Every row gives one point. Examples show where two turns around zero, p and q, send a point. Write where each new point lands after one turn and then the other. Backwards means that the second turn is done in reverse. Each puzzle has new turns, and all numbers are rounded.
(in the rows, 128 means zero)

Turn p:
[121 130  80] => [108 101  93]
[142  99 150] => [149 117 159]
[157 153 133] => [156 146 109]
[ 91 130 149] => [ 98 148 151]
Turn q:
[105 134 155] => [119 145 158]
[157 147  96] => [137 131  82]
[132 110 107] => [124 103 116]
[169 139  98] => [150 124  81]
[119 118 165] => [138 134 166]
[ 87 120 147] => [101 131 165]
Where do these land?
q, then p: [132 184 124] => [114 152  79]
p, then q backwards: [115 118 161] => [109 129 159]
q, then p: [141  90 129] => [148 104 153]
p, then q backwards: [124 120  98] => [127 113 100]

Turn p:
[143 131 141 131 111 140] => [144 118 139 131 114 142]
[129 125 112 132  84 102] => [154 122  98 121  99 110]
[144 150 165 105 173 133] => [124 146 187 130 158 126]
[103 119 104 104  95 109] => [130 130  95  90 108 109]
[152  91 124 111 117 119] => [150  93 120 110 144 120]
[ 97 114 142 164  97 147] => [101 103 116 143  83 142]
[114 146  84 149 153 158] => [105 161  97 145 146 164]
[142 148 152 129 195 116] => [115 152 172 156 174 112]
Turn q:
[125 193 102 125 122  79] => [107 171 120 149 147  63]
[ 88  66  89 113 115 146] => [111  95  85 113  66 150]
[136 128 149 143 163 152] => [136 124 129 120 163 162]
[124 124 136 130 121 168] => [143 137 127 133 117 164]
[128 126 153 152 126 128] => [127 115 146 147 142 141]
[146 135 155  96 124  90] => [119 132 171 104 131  96]
[148 125 113 138 125 132] => [151 122 118 132 130 120]
Where do these land?
p, then q backwards: [ 83 116 108 138 122 121] => [ 92 124  96 117 137 114]
p, then q: [137 135  81 137 128 130] => [148 145  89 127 140 119]
q, then p: [141 117 179 117 194 118] => [ 85 124 176  93 173 130]
p, then q: [126 127 143 114 146 149] => [115 134 140 118 133 155]
p, then q: [152 121 113 107  80 121] => [171 127 132 101 106 104]
p, then q: [126 159 128 125  90 105] => [150 144 148 144 114  91]
p, then q: [163 121 111 158  96 122] => [176 103 111 139 126 116]
p, then q: [ 95 129 159 128 168 158] => [ 80 137 140 139 129 172]

Turn p:
[136 135 100  88 151 152 102 106] => [139 127  89  85 141 142 110 102]
[ 81 101 148  92 110  94 153 110] => [ 68 109 140 111 134 106 173 117]
[154 146 109 140 150 160 120 109] => [166 141 104 134 139 152 113 110]
[150  93 107 113  98 144 170 113] => [151 102 133 114 104 150 182 116]
[137 106 101 144 137 146 104 166] => [155  97 114 129 120 134 100 162]
[107 114 156 146 121 120 138 105] => [100 121 148 154 142 135 143 117]
[130 163 162 144 113 107  92 149] => [107 163 157 139 115 119  84 142]
[121 164 115 158  94 121 147 152] => [128 164 124 155  96 128 142 163]
[142 140 122 125 157 103 133 109] => [137 136 116 135 133 101 124  95]
[122 119 159 130 149 134 121 162] => [131 120 153 125 156 113 110 154]
Turn q:
[104 109 148 134 123 131 119 114] => [110 126 159 133 114 119 119 130]
[137 161 120 103 153 128 110 169] => [148 153 109 108 166 128 139 161]
[117 151 129 186 160 170 123 127] => [112 148 127 200 150 142 125 143]
[130 116 134  92  89 140 159 119] => [126 123 133  97  86 151 154 113]
[146 100 154 133 122 137 146 129] => [128  91 141 133 112 145 136 136]
[136 134 131 164 120 143 103 126] => [137 136 133 160 127 141  97 135]
[111 112 101 121 109 109 150 139] => [112 124  99 109 101 108 130 122]
[137 189 117 110 159  78 113 146] => [176 156 107 113 178  85 141 128]
[133  81 118 110 118 116 129  83] => [103  96 145 101 118 131 110  85]
Where do these land?
p, then q: [110 140 171 162  31 137 129 132] => [131 171 158 171  66 144 161 184]
q, then p backwards: [133 150 118 116 165 106 176 117] => [112 115 115 113 156 119 178  99]
q, then p: [135 151 127 112 150 153 120 128] => [151 148 119 127 159 125 131 132]
p, then q backwards: [107 105 112 110 108 146 137 115] => [141 109 123 104 134 146 159 138]
p, then q: [150 113 118 150 113 131 114 120] => [128 122 137 139 110 154 105 127]
q, then p: [118 140 110 151 146 100 112 116] => [119 128 112 152 124 106 102 105]
q, then p: [140 132 175 110 119 130 108 119] => [142 135 178 113 143 132 121 122]
q, then p: [109  74 120 121 163 139 112 176] => [104  95 112 105 147  96 116 185]
p, then q: [140 147 118 142 165 116 150 116] => [147 116 109 149 149 116 122  97]
p, then q backwards: [137 128 110 106 119 122 122 143] => [125 119 125 113 106 113 131 142]

Turn p:
[ 95 140 141 115 132 166 151 124 140 142 118] => [ 92 131 122 113 138 164 157 127 131 142 128]
[131 142  95 154 115 112  31 121 142 117 136] => [169 139 101 144 140 133  59 148 163  87  94]
[127 135 138 118 137 121 144 131  71 121 117] => [116 145 145 115 132 112 121 108  79 136 126]
[154 144 130 128 110 157 152 116 120 137 149] => [139 139 127 119 115 154 137 124 115 130 172]
[167 141 129 102 120 122 133 148 148 112 137] => [156 130 139 108  98 119 141 161 130 127 136]
[105 143  88 149 120 128 130 131 132 135 123] => [106 135  95 149 139 127 124 142 126 105 133]
[118 136 146 109 115 106 148 132 128 151 132] => [103 147 137 123 111 114 132 127 140 153 139]
[113 140 147 118 132 119 152 119 144 120 125] => [114 142 136 117 125 122 159 120 143 129 125]
[148  86 121 115 174 132 103 117 146 126 148] => [160  75 137 108 159 117 119 129 150 134 129]
[100  88 141 126 116 126 126 128 141 119 132] => [108  96 135 133 112 130 128 107 149 125 111]
[125 132  97 142 107 146 108 114 104 135 101] => [130 135  84 140 131 145 104 120 102 124 119]
[138  94 151 143 142 131 138 156 104 138 123] => [126 103 163 152 131 127 125 121 101 152 126]
[115 131 136 133 126 115 121 135 126 112 143] => [121 133 146 129 124 122 120 125 136 108 121]
[155 139 131 141 145 111 155 119 145 127 110] => [151 141 126 142 136 107 166 131 127 138 135]
Turn q:
[105 154 142 104 135 135 160  97 141 163 106] => [110 143 121  94 114 143 157  91 138 138  92]
[140 103 110 113 123 116 151 132 141 106 123] => [152 112 126 116 137 103 126 125 150 105 131]
[125 123 141 152 128 143 135 141 144 165 160] => [128 144 108 145 141 143 166 145 133 154 139]
[145 150 146 160 151 121 103 109 132 118 119] => [110 129 158 160 147 149 114 126 118 128 105]
[120 141 142 114 138 112 127 107 107 150 130] => [111 126 126 112 133 136 124 101 112 153 123]
[122 124  94 156 144 139 142 153 118 121 114] => [133 126 105 140 129 112 136 153 103  96 113]
[141 151 101 114 104 122 157 160 125 124 107] => [170 153 128 112 111  97 129 125 113 113 115]
[108 133 156 102 119 129 101 145 146 116 158] => [111 154 138 113 126 135 108 148 156 148 160]
[147 131  97 129  98 106 112 119 127 126 170] => [161 136 109 156 136 129 100 106 132 137 161]
[114 100 120 129 115 110 122 124 131 110 108] => [122 102 125 134 115 100 112 129 146 122 125]
[149 104 158 114 139 130 131 123 128 153 115] => [133  99 147 109 136 139 150 131 132 154 120]
[116 122  98 153 153 156 100 127 120 108 105] => [111 108 117 148 113 146 110 156 111  90 112]
[146 136 142 147 144 108 122 105 125 129 170] => [119 132 132 152 173 145 123 107 124 142 145]
[113 121 144 107 100 164 130 150 106 103 107] => [121 127 152 104  81 113 137 147 121 111 153]
Where do these land?
q, then p backwards: [137 150 117 126 122 121 133 126 122  92 125] => [128 137 129 144 125 111 117 125 104 108 148]
p, then q: [138 159 160 111 147  99 123 139 109 131 146] => [116 159 160 107 140 133 117 123 124 166 121]
p, then q: [135 127 124 102 142 161 134 153 131 167 137] => [129 130 101 102 126 140 147 164 119 152 149]
p, then q: [ 97 141 122 130 109 153 135 105 113 139 129] => [108 139 102 125 108 153 121 116 126 103 136]
q, then p backwards: [166  85 141 105 131 137  84 134 130 146 132] => [164  99 135 113 142 165 110 150 148 156 148]
p, then q: [132 123 129 129 139 110 115  82 159 101 139] => [152 121 143 125 153 134 117 108 168 105 109]
q, then p backwards: [102 155 113 143 130 113 147 157 150 137 102] => [117 156 122 119 121  91 115 132 134 113  87]
q, then p backwards: [132 121 152 109 135 101 137 126 131 114 140] => [119 125 138 115 158 115 126 114 122 141 149]
q, then p: [ 80 104 113 131 131 133 115 123 125 106 146] => [103 108 117 130 126 121 109 140 150  84 122]
q, then p backwards: [148 160  90 147  94 132 139 133 120 120 144] => [162 147 122 169 105 115 129 110 109 113 122]
q, then p: [103  92 118 113 104 138 121 118 133 124 110] => [122 102 110 136  88 122 123 128 153 119 128]
q, then p: [136 133 164 160 127 140 126 150 109 113 127] => [103 145 174 147 129 128 129 118 116 129 130]
q, then p backwards: [127 119 119 166 135 122 145 148 149 142 116] => [128 133 115 144 143 110 129 140 154 122  92]
p, then q: [158 123 129 119 147 132 137  99 111 159 100] => [149 115 102 120 148 153 135 106  99 149 117]
